Every row gives one point. The points of each table are mixes of a few directions, plus a little noise. Count the directions of each table, and those that both share. Where both have some left over, give the other angles between the two spaces (their principal angles), to ten degrees, smallest first.
In the rows, 128 means zero.

First (7 x 3):
[[132  77 148]
 [117  90 158]
 [111 123 155]
 [186 127  53]
 [ 76 175 170]
 [170  88  92]
 [101 217 120]]
Second:
[[119 121 112]
 [181 164 213]
 [119 122 114]
 [170 154 193]
 [ 93 104  71]
 [ 92 101  65]]
Directions: first 2, second 1, shared 0; angles 70

First:
[[210 102 143 110]
 [110 135 124 131]
 [122 129 126 131]
 [  7 169 104 159]
 [160 119 134 119]
 [161 115 132 120]]
Second (5 x 4):
[[109 159 135 229]
 [169  82 122 110]
 [131 148 137  73]
 [148 114 129  93]
 [ 83 137 117 135]]
Directions: first 1, second 3, shared 1

First:
[[182 171 127 128 120 123]
 [ 56 160 105 182 137  30]
 [113 118 168  91 107 178]
 [131 108 181 116 151 153]
 [ 86  81  13 138 109 123]
 [154 116 136  81  94 198]
 [171 140 166 156 186  94]]
Second:
[[157 108 142  95  35 124]
 [134  82 117  94  99 149]
 [ 75 154  87 149 148 131]
 [ 90 170 138 177 153 158]
 [246  48 205  77 145 127]
 [ 75 173  86 160 166 109]
 [122 162 121 145 150  96]]
Directions: first 4, second 4, shared 2; angles 40, 70

First, 9 rows:
[[249 125 181 219 207 146 138 129]
 [114 113 134  82 134 144 121 101]
 [ 87 142 102 124  90 109 130 147]
 [162 128 142 156 147 121 132 145]
 [ 92 127 107  90  98  83 131 186]
 [109 130 123 120 120 150 124  88]
 [127 123 134 119 136 159 123  79]
 [ 92 129 110  96  99  97 129 166]
 [121 136 123 139 120 141 127 108]]
Second, 9 rows:
[[ 99 109 156  97  94 173 171 150]
 [112 107 150 100 161 144 102  82]
 [175 130 164 212 174 101 120 171]
 [146 147  67  75  83 130 150 113]
 [161 136 150 198 145 115 136 169]
 [ 90 134 120 137 131 134  97  75]
 [ 92 144  93 121 104  96 110 131]
 [144 114 142 118 166 106 107 134]
 [135 131 110  95  93 153 161 128]]
Directions: first 3, second 5, shared 3

First:
[[ 72  91 119 159 134  55  99 114 166]
 [178 109 112 183 132 104 121 124  99]
 [ 88 122 121 114  87 161 160 142 215]
 [153 201 140  65 141 168 163 106 116]
 [125 133 141 129 152 155 129 153 121]
 [163 122 132 110 110 142 111 128  56]
 [113 189 143  54 128 174 164 116 154]
 [120  92 125 173 142 103 105 144 124]
 [139  93 118 166 126  89 101 125 100]]
Second:
[[131 128 128 135 132 129 129 129 126]
 [156 122 129 184 173 124 125 148 113]
 [102 132 128  76  87 132 132 110 141]
 [177 118 129 221 203 122 123 161 105]
 [131 127 128 133 132 128 126 131 127]
 [158 122 127 185 173 123 126 150 115]
 [143 125 128 158 152 126 126 140 120]
 [ 89 136 129  51  66 132 131 102 147]
 [ 66 139 127   7  32 136 134  85 158]]
Directions: first 5, second 1, shared 1

First (10 x 11):
[[154 131 142 129  50 122 154 159 133 136 119]
 [ 53 136 197 152 182  83  97  62 146 245 233]
 [154 137 167 135  14 109 163 164 142 167 136]
 [121 129 135 131 134 123 125 121 130 139 138]
 [ 99 123 100 124 233 139  96  90 118 106 131]
 [126 123  99 120 178 144 115 119 119  90 108]
 [170 118  57 106 147 172 133 159 108  22  46]
 [112 138 190 145  65  92 141 125 145 213 183]
 [187 120  61 107 106 170 147 177 110  21  37]
 [103 127 132 132 176 124 111 102 127 142 148]]
Second:
[[108 131 154 136 133 112 122 112 135 168 161]
 [183 119  59 106 116 172 144 173 109  19  38]
 [ 68 138 202 152 142  81 111  80 148 245 225]
 [160 122  88 115 120 154 137 155 117  65  75]
 [177 120  66 107 116 167 142 168 111  30  47]
 [ 81 136 187 147 139  91 115  90 143 221 205]
 [ 88 135 178 144 138  97 116  96 142 207 194]
 [160 123  88 115 121 153 137 155 117  64  76]
 [125 128 131 129 128 126 128 126 128 133 132]]
Directions: first 2, second 1, shared 1

First:
[[147 147 128 120 124 142 112 140  99 179 120 113]
 [153 149 131 114 128 122 111  89 110 151 130 113]
 [141 147 128  91 149 147  92 114 161 161 113 137]
 [103 114 136 156  78 148 121 137 214 122 143 133]
 [141  92 136 154 128 123 187 101  92  96 167 132]
 [140 157 109 107 159  84 121 134   7 123  92 107]
 [141 120 118  65 188 178 109 145 156 159 102 175]
 [129 103 114 127  65 167 111  99 159 126 131 149]
 [109 107 133 152 113 133 147 144 159 106 142 135]
 [126 125 135 157 106  98 147  97 116  97 150 110]
 [ 78 148 142 164 170  65 149 207 135  88 118 102]]
Second, 10 rows:
[[109 114 161  96 115  99 139 125 117 142 130 128]
 [116 114 104 159 116 129 164 142 131 103 113 149]
 [197 133 159 102 177 160  88 108 144 162  82 117]
 [163 141 112 125 156 141 152 120 134 162  67 155]
 [ 68 127 124 164  72 125 142 154 117  58 207 118]
 [161 191  69 164 146 178 133 128 132 135 112 144]
 [ 98 132 193  84  95 109 100 125 112 121 193  95]
 [137 130 107  97 163 105  88 104 130 181 119 113]
 [134  72 168 133 123 122 155 140 137 101  95 138]
 [ 98 128  82 151 121 116 116 131 127 114 161 120]]
Directions: first 6, second 5, shared 1; angles 60, 70, 70, 80

First:
[[ 99 129 139 105 112 162 128 145 142  91 126 129 108 100 143 107  88 116]
 [122 120 126 148 173 166 177 218 147  93 187 136 111  57 249  52  94  98]
 [136 102 203 100  67  99  54 143 163 155 123 173 218 103  76 129 198 152]
 [114 160 152  48  64 140 107 157 152  93 127 118  67 104 150 107  95  93]
 [135 129 101 155 149 116 141  89 107 143 117 115 125 166 102 158 136 140]
 [146  91 117 202 176 108 133 100 106 173 123 144 202 150  90 154 176 167]
 [133 170  81 102 115 116 136  72  99 125  98  82  40 186 105 165  97 115]
 [155 121  99 171 190 119 176 165 119 141 171 122 121 119 203 103 138 116]
 [114 123 132 124 101 124  90  58 116 142  79 127 151 166  34 178 138 154]]
Second, 10 rows:
[[114 165 146 168 148 106 108 137 118 158 111 119 160 156 126 114  76  86]
 [121 148 138 151 139 116 119 133 123 144 119 124 146 143 127 121  99 106]
 [138 102 114 102 116 143 141 123 134 110 138 134 108 110 130 138 162 155]
 [147  77 103  73 102 158 154 117 140  87 149 139  85  93 131 146 198 184]
 [100 207 167 211 167  81  89 145 108 191  96 109 195 184 122 101  21  43]
 [123 141 134 141 134 121 122 130 125 139 122 125 140 137 127 124 111 114]
 [150  66  97  65  99 165 159 115 143  80 153 141  77  84 133 148 212 193]
 [160  42  84  34  84 180 172 109 151  59 163 148  55  66 134 158 248 223]
 [127 131 129 131 129 128 127 128 128 130 128 129 128 129 129 128 126 127]
 [101 202 164 205 165  85  90 144 109 185  99 112 189 181 123 104  28  49]]
Directions: first 4, second 1, shared 0; angles 80

First (8 x 20):
[[125 162 123 146 137 122 136 154 149 169 132 132  79 111  87 108  91 155
  120 114]
 [119 128 133 125 121 132 127 126 134  99 127 110 126 141 151 136 131 121
  119 131]
 [146  70 144 103 106 150  97  78 127  84  91  83 200 147 214 149 208  84
  129 153]
 [135 148 122 143 145 110 141 153 130 193 140 170  94  97  54  91  90 158
  149  99]
 [131 119 116 122 134 125 134 119  94 120 142 156 160 132 126 150 134 120
  134 145]
 [136 134 116 131 126 143 118 119 131 135 115 104 138 129 153 156 145 122
  101 163]
 [115 118 132 117 118 135 127 117 118  70 132 110 148 155 172 156 143 109
  117 144]
 [118 146 138 137 137 106 144 158 142 154 144 158  79 111  67  78  82 155
  155  76]]
Second, 9 rows:
[[111 139 136 128 127 108 145 143 111 116 149 164 117 137 113 115  90 130
  143  97]
 [115 149 134 132 107 139 121 126 139 102 110  88 123 155 197 155 121 110
   84 143]
 [142 100 155 119 107 122 112 107 126 142  96 130 161 132 172 103 145 101
  144  98]
 [153 174 101 158 145 122 130 148 126 249 118 161 102  87  75 121  89 156
  108 138]
 [123 153 123 136 118 134 126 130 129 128 119 110 123 141 165 154 114 120
   91 147]
 [130 104 139 122 145 114 135 140 146 139 144 151 104 101  50  71 130 154
  184  83]
 [ 93 124 142 116 123 122 143 138 128  42 157 121 113 157 136 130 117 125
  138 110]
 [153 113 124 128 127 149 104 110 156 159  95  86 138 111 142 130 173 126
  117 154]
 [130  97  99 111 152 140 135 110  92  77 165 142 171 131 102 175 173 128
  144 182]]
Directions: first 4, second 5, shared 4

First (9 x 24):
[[139 119 129  87 151 129  98 111 132 125 107 103 149 129 140 151 166 128
  146 148 153 130 112  94]
 [130 127 130 122 133 127 123 125 128 128 125 125 130 126 132 131 132 128
  130 131 132 129 127 123]
 [130 126 129 120 132 128 123 126 129 127 122 124 132 129 130 131 134 128
  131 133 132 130 126 122]
 [ 96 155 120 249  60 127 215 177 119 138 191 200  66 124  88  63  17 130
   74  73  51 123 172 230]
 [107 145 124 207  84 127 186 161 122 134 170 175  87 126 101  83  53 130
   92  92  76 125 155 197]
 [143 115 132  70 160 130  85 105 132 123  97  94 157 129 147 159 182 127
  154 154 165 130 108  80]
 [125 130 127 135 123 128 133 132 129 129 132 133 124 127 126 124 122 128
  125 125 124 128 129 133]
 [136 121 130  95 145 128 103 114 130 124 112 108 143 130 139 146 159 127
  142 143 149 130 116 100]
 [144 114 131  65 163 129  84 102 133 124  94  90 160 129 149 162 187 126
  155 157 168 131 106  76]]
Second (8 x 24):
[[121 148 118  58  99 189 175 187 153 170 137 128 178 174 140 140 115 189
   60 112  36 233 119 149]
 [131 118 133 163 141  98 104 100 115 108 126 127 103 106 122 122 135  99
  163 135 174  75 131 119]
 [122 142 122  80 109 168 161 167 145 156 134 128 161 158 135 137 121 166
   84 116  64 198 123 142]
 [132 118 132 159 140 100 108 101 116 109 123 129 106 107 122 121 136 100
  159 136 170  80 131 117]
 [132 118 134 166 143  95 101  95 114 105 122 129 100 103 123 121 134  94
  165 137 180  69 133 116]
 [123 140 122  83 111 167 159 166 146 156 134 128 161 157 137 135 119 166
   83 117  67 196 122 140]
 [130 126 129 134 129 123 123 123 126 126 127 128 122 124 127 127 129 122
  134 130 137 120 128 126]
 [134 113 135 179 147  84  95  87 108  97 120 128  90  96 119 118 138  83
  176 139 197  50 134 111]]
Directions: first 1, second 1, shared 0; angles 80
